Each row of a before or after table is a point. The points were changed in one or more steps. Then noise was added and the rows were shuffled. The steps act on columns, c1 being the first. What was done? A step turns or swaps two columns, mirrors them in a line or flattens them onto one, adds a multiple of one to another, or multiplies or shifts one. Angles are multiples of 10 degrees, from the lower column toward the higher: turns from -170 to 170, lines from 10 to 170 but not 90. Use the fewest steps. Two steps may share a column if one is a turn and the other turns, adds or multiplies; they go together, in the order done. Otherwise the lowest column goes first.

Before (12 x 2)
-.02; -.06
.12; -.39
-.13; .08
-.02; .37
.20; .13
.02; -.18
.18; .39
-.28; .09
-.52; -.26
-.23; .31
-.28; -.13
-.49; .36
After (12 x 2)
.24; .05
-.11; .14
-.01; -.41
-.04; -.17
-.33; .52
-.59; -.06
.10; .36
-.09; .37
-.05; -.06
-.23; .18
.32; .31
-.31; -.02
Steps: turn c1 and c2 by -20 degrees

Before (9 x 6)
.32; -.25; -.04; -.48; -.18; .01
.25; .11; -.01; -.04; .49; -.30
-.17; -.21; .06; .46; -.15; -.07
-.07; -.14; .19; -.20; -.26; -.24
.06; -.33; .28; .27; .20; .31
.01; -.12; .36; .14; .15; .35
-.21; .25; -.10; -.08; -.16; -.08
.00; -.61; .13; -.20; -.51; .17
-.63; .02; -.07; -.15; .27; -.24
After (9 x 6)
.02; -.12; -.12; -.36; .17; .25
.30; -.25; -.35; .33; .14; .00
.01; -.59; -.23; .04; -.50; .13
-.17; -.21; .31; -.33; -.32; -.05
-.20; .24; .01; .12; -.37; -.05
-.65; .03; -.07; .15; -.36; -.18
-.08; -.14; -.27; -.01; -.32; -.17
.26; .12; -.03; .03; .73; -.20
.06; -.32; .03; -.39; .25; .22
Steps: add 1 times c1 to c5; turn c3 and c4 by -130 degrees; multiply c6 by 0.7

Before (12 x 11)
.11; .15; .13; -.05; -.17; -.09; -.07; -.79; -.12; .11; .22
.09; -.13; -.14; -.07; -.48; .35; -.40; .30; .24; -.26; -.17
-.06; -.65; -.15; .00; .33; .27; -.04; .53; .15; .27; .16
.04; -.30; .12; .45; .39; .24; .02; .39; .34; .22; .11
-.12; .13; .03; .36; .21; -.43; .01; .53; -.14; -.01; .33
.20; -.03; -.19; .30; -.16; .26; .05; .41; .10; .30; -.04
.05; .19; .20; .21; .26; .35; -.07; .44; -.19; .18; .29
.07; -.03; -.02; -.12; .09; .26; .03; .23; .16; .04; -.25
-.16; .23; .09; .14; .02; -.04; -.06; .41; .23; .32; .32
-.24; .07; -.26; .20; .19; .07; .00; .04; .05; -.05; .31
-.20; -.10; -.21; .01; -.34; .30; -.77; .40; -.15; .02; -.78
.15; -.13; -.34; -.08; .39; .15; -.51; .44; .15; .01; .10
After (12 x 11)
.12; .12; .16; -.05; -.17; -.11; -.06; -.77; .24; .14; -.10
-.06; -.17; -.66; -.01; .30; .27; -.02; .56; .15; .29; .15
-.15; .06; .24; .12; .04; -.02; -.05; .40; .32; .33; .22
-.11; .02; .15; .34; .19; -.47; .03; .52; .34; -.01; -.13
-.19; -.20; -.09; .00; -.34; .32; -.77; .40; -.77; .05; -.19
-.23; -.24; .06; .20; .21; .08; -.05; .03; .30; -.03; .06
.11; -.16; -.14; -.12; -.50; .36; -.40; .29; -.18; -.26; .23
.06; .10; -.31; .43; .43; .25; .03; .39; .09; .22; .34
.04; .19; .18; .22; .24; .34; -.05; .45; .31; .20; -.17
.23; -.21; -.03; .32; -.14; .25; .01; .40; .00; .29; .09
.05; -.03; -.02; -.13; .11; .26; .06; .22; -.27; .03; .17
.13; -.31; -.13; -.09; .38; .12; -.50; .42; .09; -.01; .17
Steps: swap c2 and c3; swap c9 and c11
